Each row of a before or after table is a point. One or more steps were done to the points. Then noise was added and the rows were shuffled. The steps act on columns, c1 being the first. Write out the steps. A step turns or swaps two columns, mirrors them in a line or flattens them onto one, adds a multiple of one to another, or multiplies or shifts one. Angles are multiples of 10 degrees, from the lower column toward the higher: turns from -170 to 170, lines from 10 to 170 but not 90. Use the fewest steps. Two steps may share a column if one is a turn and the other turns, adds or multiplies; they go together, in the order done. Otherwise the lowest column goes first.
In the rows, 128 means zero.

Before:
[[147 153  91]
 [ 65 141 119]
 [123 128 173]
 [106 128 108]
 [165 114  89]
 [149 130 126]
 [122 137 172]
 [107  73 150]
 [165  86 147]
 [ 66  85 147]
 [ 93  93  90]]
After, 11 rows:
[[ 92 127 112]
 [162 127 125]
 [116 127 176]
 [ 25 140 120]
 [121 135 172]
 [158 144  90]
 [186  99 144]
 [ 96  88 149]
 [188 120  87]
 [ 74 100  89]
 [ 28  94 149]]
Steps: multiply c1 by 1.6; multiply c2 by 0.7

Before (12 x 6):
[[ 88  87 109 159 142  76]
 [135  89  98 117  97 140]
 [ 82 105 132 106  65 154]
 [ 58 151 110  90 168  61]
 [ 74  93  74 141 178  95]
 [109 114 139 126  92 147]
 [148 121  92 140  87 115]
 [154  86  93 114  84 154]
 [ 66 147 148 127 175 111]
 [ 68 132 130 120 109 127]
 [100  94  36 184  69 163]
 [147 101  85 136 100 155]]
After (12 x 6):
[[175 120 150 130 131  90]
 [180 108 191 102 128 114]
 [146 141  78  90  73  65]
 [139  89  87 152 110  33]
 [132 117 159  89 100 141]
 [126 113 171  85  94 166]
 [154 128 164 113 138 131]
 [165 123  79 147 148  75]
 [131 136 157 101  84 159]
 [172 183 185  92  36 135]
 [106 139 168 120  93 132]
 [127 158 114  88 107  63]]
Steps: mirror c1 and c6 in the line at 70 degrees; swap c2 and c4; turn c3 and c5 by 90 degrees

Before (11 x 9):
[[ 94 138 115 135 132 165 106 132 123]
 [130 131 107 113  82 135  71 145 105]
 [129  91 137 117  95 154 125 155  90]
 [113 249 152 122  84  99 183 139 130]
 [133 144 121 126 100 185 109 124  90]
 [131 109 135  87  88 135 114  97 129]
 [134 133 102 134 113 156 133 163 140]
 [ 98 111 127 151  48 163 100 140 122]
 [100 219 177 129 122  81 169 150 118]
 [158 170 139 156 134 100 143 104 120]
 [111 112  86 115  85 128 123 104  87]]
After (11 x 9):
[[125 107  86 117  85 127 121 104  88]
 [116  95 124 153  47 127 107 141 120]
 [123 179 141 156 131 127 152 103 121]
 [ 51 181 177 130 125 128 171 152 120]
 [ 37 212 151 121  82 127 180 138 132]
 [153 100 133 116  92 126 122 153  90]
 [124 147 120 125  99 127 110 129  90]
 [133 138 104 135 111 130 136 164 143]
 [ 97 115 114 136 133 129 107 129 124]
 [140 117 136  88  87 127 103  97 128]
 [129 130 102 113  78 130  66 147 103]]
Steps: turn c1 and c2 by 40 degrees; add 0.3 times c4 to c7; multiply c6 by 0

Before, 8 rows:
[[129  90 102  81 189 111 102 120 121 110  74 102]
 [128  88 133 112  78  96 127 178  87 154 104 106]
 [189  98 173 161  75 114 160 169 157 104  74 107]
 [130  90 101 174  76 112 108 141 134 126 125 136]
 [ 72 113 113 164 230 147 145 156 114 125 132 124]
 [111 150 163 142  87 150 143 146 177 154 104 184]
 [168 241 117 173 110 129 103 181 142 113  99 128]
 [103 220  95 165  94 143 117  75 108 113 108 109]]
After (8 x 12):
[[133  91 111 175 188 116  93 120 120 104  73  95]
 [131  93 105  73  78 134  99 140 130 111 122 136]
 [122  90 131 138  77 173 125 175  82 112 108 106]
 [ 76 114  93  99 228 115 170 158 118 143 128 129]
 [100 222  91  89  96 109 120  71 115 139 111 109]
 [163 246 126  77 104 115  79 179 137 120  96 130]
 [109 146 157 114  87 134 163 149 172 163 109 186]
 [194 101 168  93  73 113 147 168 160 107  72 109]]
Steps: add -0.5 times c1 to c7; turn c3 and c7 by 20 degrees; multiply c4 by -1; mirror c6 and c10 in the line at 60 degrees

Before (13 x 18):
[[125 176 127 169 103 163 101 148  80  83 149  90  73 172 135 127 125 156]
 [105 183 102 151  97  87 160 174 108 143 158 152 166 113 180  75 141 193]
 [208  90 148 119 128  95 181 138  71 143 179  86 153 102 161  77 109 197]
 [125 134 116 184  95  62 167  95  80 105 126 142  92 126 188 125 150 122]
 [202  90 184 177 155  70 169 131 107 143 156 171 138 104 133  82 175 168]
 [122 123 202  98 148 131 198 152 110 167 181 172 115 111 112  76 112 188]
 [170 153 155 103 124 137 120 130 113 142 110  83 128 169 126 146 173 188]
 [203 151 130 163  82 127 102  86 169  93 143  87  79 135  90  78  97 154]
 [134 148 192 126 150 163 135 150 105 135 155  87 167 169  98 116  81 169]
 [156 139  98 154 140 149 153  84 152  92 113 158  84 103 150  84 175 125]
 [129 165 184 126 151 144 123  68 129  86 180  70  75 144 101 151 180 121]
 [133 116 143 190 102 156 194 135 157 180 152 135 130 112 145  90 160 206]
 [132 124 162 102 169 109 118 108  91  91 161 135 106 198 171  52 108 160]]
After:
[[131 115 191 125 149 163  94 152 106 135 155  87 165 168  99 116 164 170]
 [134  76 144 191 100 156 183 136 157 182 150 136 133 114 144  95 121 206]
 [206  99 145 121 132  98 171 140  71 144 177  86 153 102 161  76 174 196]
 [157  97 100 151 142 152 154  86 153  92 111 157  84  97 150  80  88 126]
 [124  70 199  96 148 135 156 155 110 165 181 173 115 114 113  77 161 185]
 [127 127 128 169 102 167  79 145  81  80 147  89  72 172 136 128 100 157]
 [168 120 153 101 123 137 129 127 115 141 113  82 131 170 127 144  78 190]
 [130 112 181 128 150 143 120  67 131  85 181  72  76 141 100 151  66 125]
 [105  71 104 150  97  89 107 176 109 142 159 153 167 114 179  77 103 188]
 [201 112 182 179 157  71 200 131 111 143 158 172 139 108 134  79 113 166]
 [126  89 117 184  99  62 150  96  81 104 126 141  94 126 187 121 115 123]
 [133 140 163 102 170 108 119 111  92  91 168 136 104 198 173  50 140 161]
 [203 141 131 165  83 125  83  88 168  95 140  89  79 131  92  78 137 154]]
Steps: turn c2 and c7 by 120 degrees; turn c7 and c17 by -150 degrees

Before (8 x 24):
[[171  67  70 107  59 113  97 155 136 137  90 106 167 166 103 135 195 105
  125 114 122 164 188 174]
 [ 69 135 109 103 103 151 160  71 193 151 157 112  91 129 105 197 135 119
  103 120 106  66 103 130]
 [142 107  94  82 139 131 146  86 183 176  99 138  96 134  85 156 151 126
  147 160 121  73 108 113]
 [125 117 119 147  69 116  63 148 144 119  93 119 149 167  95 135 178 134
  157  93 164 123 155 153]
 [120 119 103 151 108 121  90 120 143 103  98  88 182 123  90  95 156 137
  169  71 143 163 195 184]
 [126  89  91  89 114 129 125  92 229 149 152 178 142 172 119 182 113 125
  142 167 106  85 150 106]
 [157 114 150 168 198 103 103 193 113 176 165 143 113  93 174 128  89  98
  110  95 184 132 136 148]
 [198 134 114 168 189 173  76 228  84 181 149 132 118  66 208 139 111 109
  105 136 141 169  97 119]]
After (8 x 24):
[[125 117 103 147 105 121  90 128 145 102  94  89 183 118  75  91 157 138
  139  68 142 161 195 184]
 [145 105  95  78 136 132 141  96 184 175 102 139  92  91  92 160 152 124
  152 159 119  75 107 111]
 [124  92  90  90 109 132 124  74 227 150 155 173 142 131 115 181 115 127
  128 169 101  86 146 104]
 [128 118 117 150  70 122  65 110 146 118  91 121 147 179  81 137 179 140
  139  93 165 127 153 155]
 [196 134 114 167 186 174  84 240  82 183 147 131 122 173 185 144 114 106
   70 137 143 171  98 116]
 [153 116 149 165 201 102 103 194 111 174 163 142 115 164 161 125  89 100
   96  97 184 131 136 145]
 [175  66  71 104  61 111 103 119 133 139  94 106 168 184 120 135 193 106
  149 114 121 162 188 175]
 [ 69 133 108 109 102 155 157  92 194 153 151 111  92  74 134 199 131 116
  157 117 108  64 100 132]]
Steps: turn c8 and c14 by 50 degrees; multiply c14 by 1.3; mirror c15 and c19 in the line at 150 degrees

Before, 9 rows:
[[106 167 150 119 128 121 114 134 119  74 107 123 140 116 135 144 130 150
   95 121 132 133 157 142 129 119 110 128 141 123 119 132 122 114 133 135
  128 137 133 137 126 109 122 150 169 130 132 133]
 [111 118 103 115 149 147  96 125 123 149 142 122 146 107 128 121 124 135
  174 114 132 128 125 131 141 131 184 133 134 139 123 116 115 114 114 104
  111 125 126 126 123 114 124 144 125 131 162 118]
 [135 137 134 117 126 144 118 119  93 120 139 136 145 145 118 148 134 129
  132 140 120 136 131 136 141 166 112 140 138 128 135 132 129 104 103 130
  131 132 119 128 124 134 125 138 122   7 134 136]
 [133 124 151 125 145 148 121 128 116 125 139  95 146 145 120 147 118 131
  110 142 125 139 128 145 100 130 104 136 121 131 142 125 130 107 121 135
  108 140 110 139 102 122 126 118 115 148 143 145]
 [129 142 131 117 155 123 122 120 121 150 137 123 140 146 150 106 143 128
  125 128 115 140 126 163 106 131 147 136 117 127 134 136  92 107 139 130
  130  92 112  86 125 135 125 104 156 131 147 106]
 [131  92  63 124 146 150  88 136 118 135 144  91 115 145 125 146 130 131
  113 137 129 139 205 142 137 120 117 138 134 128 110 119 106 146 121 151
  130 125 134 129 117 130 121 153 119 145 141 138]
 [123 155 135 133 128 119 117 130 107 154 125 134  71 146 131 143 100 124
  108 126 121 127 125 146 146 119 130 131 119 131 132  93 106 113 113 113
  108  88  93 134 127 126 122 129 143 148 140 125]
 [112 109 148 120 157  83 125 130 121 133  64 132 144 141 117 149 144 136
  110 130 128  47 133 130 118 117 116 129 141 109 116 134 108 136 128 125
  133 123 120 138 116 127 134 152 129 138 136 119]
 [134 166 127 132 138 129 124 130 107 119 144 121 145 141 124 146 143 126
  152 137 126 140 117 154 109 121 122 136 139 115 145 132 132 152 140 141
  132 105 122 140 116 125 123 138 115 146 145 151]]
After:
[[135 166 127 134 139 128 117 129 108 120 141 120 144 141 121 146 141 126
  152 137 124 140 117 154 108 121 123 135 139 116 147 132 129 152 140 142
  132 105 125 141 121 125 123 138 115 145 144 151]
 [130 141 129 117 154 122 120 121 121 151 138 121 139 144 139 106 143 129
  127 128 116 139 126 163 106 130 148 138 115 128  80 137  33 108 138 131
  130  92 103  85 129 134 124 103 155 131 147 105]
 [134 138 136 117 125 143 118 120  93 121 140 136 146 144 113 149 134 128
  132 141 118 138 131 136 143 166 111 139 137 128 138 133 127 104 103 130
  133 130 125 128 132 134 125 137 123   6 135 134]
 [132  93  64 124 145 150  92 135 117 135 146  91 115 145 127 148 130 132
  113 138 130 139 204 143 137 119 117 139 134 129  78 119  79 147 120 151
  130 126 136 127 147 129 121 155 120 145 141 137]
 [108 166 150 117 128 121 117 134 121  75 106 123 139 117 137 145 131 149
   96 121 132 133 156 142 128 120 110 127 141 124 112 132 118 113 133 136
  129 135 129 137 137 109 122 149 169 131 132 133]
 [114 110 150 120 158  84 117 131 119 132  65 132 145 139 115 150 145 136
  111 130 127  46 133 130 120 116 116 128 141 109  89 133  83 136 126 123
  132 122 127 138 121 128 135 155 128 139 135 122]
 [133 123 151 124 144 147 106 127 115 124 139  97 146 147 112 147 119 130
  110 141 126 139 129 145 101 130 104 136 121 131 143 126 126 107 121 136
  106 140 116 141 113 122 125 117 114 149 144 146]
 [111 119 104 115 148 148 100 125 122 150 141 122 144 107 129 121 124 135
  174 116 133 129 125 134 140 131 183 132 133 139 104 116  95 115 113 105
  111 123 127 126 146 113 123 143 126 132 162 118]
 [124 154 134 132 126 119 120 130 107 153 125 134  71 144 113 143  99 124
  109 126 120 126 125 146 145 119 132 132 119 132  99  93  69 113 113 112
  107  88  98 135 133 127 121 128 144 148 139 126]]
Steps: turn c7 and c41 by -40 degrees; turn c15 and c39 by -30 degrees; multiply c33 by 3; turn c31 and c33 by -30 degrees

Before (11 x 64):
[[120 105  61 155 157  81 110  81 189 101 117 113  52 142 157 136 158 207
   89 105  59 160 177 103 167  77 171  75 118 148  62  89 133  58 114 147
  127 113  73 178  75 133 137  83 112 133  89 154  91 174  40  43 167 122
  135  95 130 129 127 105  92  91  99 137]
 [ 83 183 160 155 116  91 182  89 108 182  97 138  93 112  96  90  79 120
  172 122 139 126 155 121 138  87 134 187 149 127 144 171 113 122 150 106
  151 101  68 176 129 128 177 147 147 153  71 187  95 120  79 116 167 174
   58 114 175 132 112 119 176 161 181  98]
 [159 163  62  61 195 107  93 139 171  94 197 115 121  91 148 157  83 175
  110 171  83 191 145 125  99  65  86 131 151 152 110 127 144  73 112 117
  116 183 166 126 141  82 127 151 146 102 113 147  67 177 109  45 114  78
   94  79 149  89 172 167  95 135  92 173]
 [118 134  66 120 217 167 103  85 137 100 100  86 143  69 141 195 138 146
  159 184 141 140 124 182 148 116 127 174  72 125  87 149  99  92 142 104
  134 158  81  95 163  67 183 175 130 190 160  97 157 138  74 144 123 154
  119 149 144 120  91 168 137 130  77 120]
 [ 81 147 133 107 169 128  83 100 174 140 106 116 127 152 187 124 174 149
  110 176  63 111 131 112 119  97 102 176  89  96  64 142  65  92  92 150
  151 131 175 126 106  89 114 110  99 143  95 152 153 182 121 143  78 122
   55 157 131  79 176  83 121 118  83 145]
 [146 122 159 164 106  84 128 144 118 108 147 104 121  58 158 109 169 164
  187 149 130 192 103 184 179 151 109 133  91 179 139 131 152 109  79 152
  194 131 161 101 127 123 175 178 106 155  82 164  71 107 101  94 133 135
  101 166 161 165 182 102  79 153 139  84]
 [143 170 166 111 159 168 120 188 114 166 127  81  89 112 194 186  81 192
  183 188 100 122  96 129  77  67  88 126 117 120  73 165  61 136 129 149
  107  96 125 101  65 127 117 146 169  97 112 125  99 100  86 134  90 148
  143 144  74 101 149 122 130 192 110 117]
 [147 152  90 172 164  90 124 135 186 152 115 105  91 125  94 145 155  99
  125 136  89 153  90 210  73 141 166 165 104 115 121 183 129 159 143 128
  158  96 136 110 105  97 110  78 128 110  79 128 132  97  61  83 118 146
  123 114  75  99 120 146 182 100 118 137]
 [ 53 161 166  82 163 136 183 102  86  89 174 150  94  72 169 104 134 102
  181  76  89 140  77 172  80 145  97 142  80 164 150  96 110 157 161 103
  175  87 145 150 131 151 165  81 113 117  85 170 167 134  74 126  71  71
  125 153  76  89 159  86  84 163  91 127]
 [ 93  96 143  61 143  96 168 186 130 181 165 131 103 115 184  97 153 160
  161 106 152  85 170 109  87  60 152 141 161  81 152  97 150  88 147 141
  145 166  97  73 172 160 115 158 129 119 127 133 104 137  52 142  95 134
   59 110 102 159  98 102 110 105 143 128]
 [ 47 185 146  84 119 127 178 104 173 125 178 147 126 140 120 136 133 147
  195  77  99  77 135 112 147 153  96  72 128 135  60 122 148 125 117  66
  181  99  83 119 144  97 155  94  99 170 135  76 180  88 149 106 104  96
  167 169  75 170  83 100 188 157 177  75]]
After:
[[ 82 182 159 156 117  91 181  91 107 185  96 137  93 116  95 101  79 119
  171 122 137 125 154 120 137  87 135 187 148 129 125 172 131 103 159 107
  152 101  92 192 128 129 180 148 146 152  69 190  94 119  77 116 169 173
   55 115 175 131 112 117 175 160 182  91]
 [ 95  97 141  60 141  96 167 188 130 181 164 132 104 116 185 121 152 160
  163 107 150  80 169 109  89  61 153 140 161  79 132  95  98  76 151 143
  147 165 145 101 172 160 116 158 127 118 128 135 106 138  52 142  94 133
   60 110 101 159  97 102 111 104 143 128]
 [144 121 161 163 107  84 128 141 116 109 148 104 121  56 159 120 174 165
  186 145 129 192 105 186 175 152 110 133  93 182  98 131 102 102  91 154
  195 130 148  92 124 124 174 180 106 154  82 165  72 107 101  93 134 136
   99 167 162 164 181 100  76 150 140  81]
 [119 133  66 121 215 168 100  86 135  99 100  85 142  70 142 205 138 148
  157 184 141 142 125 182 147 115 128 176  73 125 154 152 173 130 125 106
  134 159 130 124 165  67 184 175 128 190 158  98 160 138  72 144 124 152
  120 150 141 120  93 167 137 132  77 145]
 [149 147  88 171 161  91 123 135 187 151 115 103  90 125  92 123 153  97
  125 136  90 156  92 210  75 140 167 166 104 116 143 182 134 163 134 128
  158  96 137 113 107  96 107  79 129 108  81 128 133  95  62  82 117 144
  122 115  76 101 119 146 181 101 117 136]
 [120 106  62 154 157  81 110  81 190 103 117 114  51 142 156 172 157 209
   88 105  61 160 177 102 167  76 170  78 118 149 164  87 156  72  78 151
  127 111  93 188  76 135 137  82 111 130  90 154  92 173  39  41 165 123
  137  94 131 130 130 104  95  89  99 151]
 [ 77 148 134 106 169 128  83 100 172 140 104 116 128 152 190 139 174 146
  107 173  60 111 132 112 119  93 101 178  88  93 123 145 215  98  86 150
  152 132 139 106 103  88 115 108  99 141  96 150 152 182 121 139  78 121
   55 156 132  79 177  83 121 116  83 149]
 [159 162  62  61 197 108  91 140 171  91 198 115 120  86 149 182  83 176
  111 171  84 192 144 124  99  65  85 127 153 153 134 126 120  95 103 116
  116 185 139 110 141  82 128 151 145 101 113 149  66 177 109  42 115  78
   93  76 151  89 171 167  95 137  90 189]
 [ 50 184 145  86 116 127 177 102 173 128 176 145 125 140 120 138 133 146
  196  78  99  73 138 110 147 151  98  72 127 138 172 124 148 128  77  64
  180  99 120 140 147  96 156  93 102 168 137  74 181  88 150 105 104  99
  167 171  75 172  85 101 190 156 176  75]
 [ 55 160 166  80 163 133 184 100  88  88 170 151  94  72 170  93 134 102
  181  78  89 140  75 174  81 146  96 140  79 166 130  95 134 142 172 101
  175  88 123 137 131 152 163  82 114 115  84 170 164 132  75 126  70  73
  126 154  75  86 157  86  85 162  92 117]
 [144 169 163 111 157 169 120 191 113 166 130  82  87 110 192 175  79 193
  183 185 103 124  96 128  77  66  88 127 117 120 139 165 213 165 120 148
  107  99 138 108  64 128 122 145 169  97 111 123 102 103  86 134  90 148
  142 142  71 101 148 120 129 193 107 130]]
Steps: turn c16 and c34 by 30 degrees; add 0.3 times c16 to c64; turn c31 and c33 by -150 degrees; turn c31 and c35 by -40 degrees; flatten c39 and c40 onto the line at 120 degrees
